Each row of a before or after table is a point. The points were changed in one or more steps. Then noise was added and the rows were shuffled. The steps act on how far a point lies along the listed directions, d1 being the first. What was done? A step turns or swaps two directions, mirrors them in a line or flattens them onto one, adds a multiple of one to another, or multiplies one. Angles are multiples of 10 degrees, from the lower direction toward the higher: turns from -170 to 170, lines from 10 to 170 but not 90. Use the fewest steps. Two steps may share a direction if one is a turn and the other turns, adds or multiplies; they go together, in the order done. Otherwise the lowest direction goes first.

Directions:
(1): [ 43  49 -32]
(2): [-34  53  36]
Before (12 x 3):
[[-28  -5  32]
 [-37  94  67]
 [ -5  41   0]
 [ 13  40  11]
 [ -3 105   4]
 [ 28 -52  56]
 [ 45 -17   9]
 [ 38  -3 -23]
 [ 25 -63 -35]
 [ -1  11 -33]
 [-61  -7  84]
 [ 31  30 -38]]
After:
[[   4  -38  -15]
 [ -13 -121   25]
 [  20   30   75]
 [  20  -97  -37]
 [ -59  -42   75]
 [  40   21   16]
 [  -1    3  -34]
 [  36   19  -19]
 [  11   74   -7]
 [ -26  -12   29]
 [  22  -37   -6]
 [  33   -4  -46]]
Steps: mirror d1 and d2 in the line at 150 degrees

Directions:
(1): [-23  74  26  55  23 -27  46 -32]
(2): [ 66 -24  10  20 -50 -61  44  18]
(3): [-69 -53 -38  33 -18  11  58  13]
(4): [ 17 -10   1  77  41   8 -36  69]
(5): [ 33  60 -63  -8 -24  50  31  35]
Before, 11 rows:
[[ 50  26  44  -7  -8 -48 -39  -6]
 [ -5  -9   2 -81 -36  -6  -5 -47]
 [-58 -60  17 -19 -11  30  22 -32]
 [ 69   8   8   5 -15   4 -50   4]
 [-72   0  -7  -9   4  -3  32 -38]
 [ 69  82  12   7   8  -2 -22  22]
 [ 37 121   9 -11  20  21 -15 -44]
 [ 24 -42  62  -4 -13 -64  -8 -13]
 [  7   4  44  37  58   7 -85  38]
 [ 46  13  44  44  27 -22 -40  34]
 [-17 -37 -36 -25 -27  19  -3 -26]]
After, 11 rows:
[[-26 -72  -9  37  40  43 -81  45]
 [-21  36  -6  38   7  -6  19 -40]
 [ 58  34  -7 -64  -5  42 -63  25]
 [-23  37   0  82  20  -4  21  27]
 [ 53   2  26  29   4  -9 -57   4]
 [-23  47  -6  18 -14  44  69 -20]
 [-59   4 -43   2  -6  21  48   0]
 [ 72 -17   7 -40 -21   5 -46  32]
 [ 24 -58  27  -1  22  -6 -78  36]
 [ 67  16 -10  21 -36 -20  34  51]
 [ 51 -15  -2  28 -10 -17 -36  61]]
Steps: turn d3 and d4 by -120 degrees; turn d1 and d3 by 140 degrees; mirror d2 and d5 in the line at 170 degrees
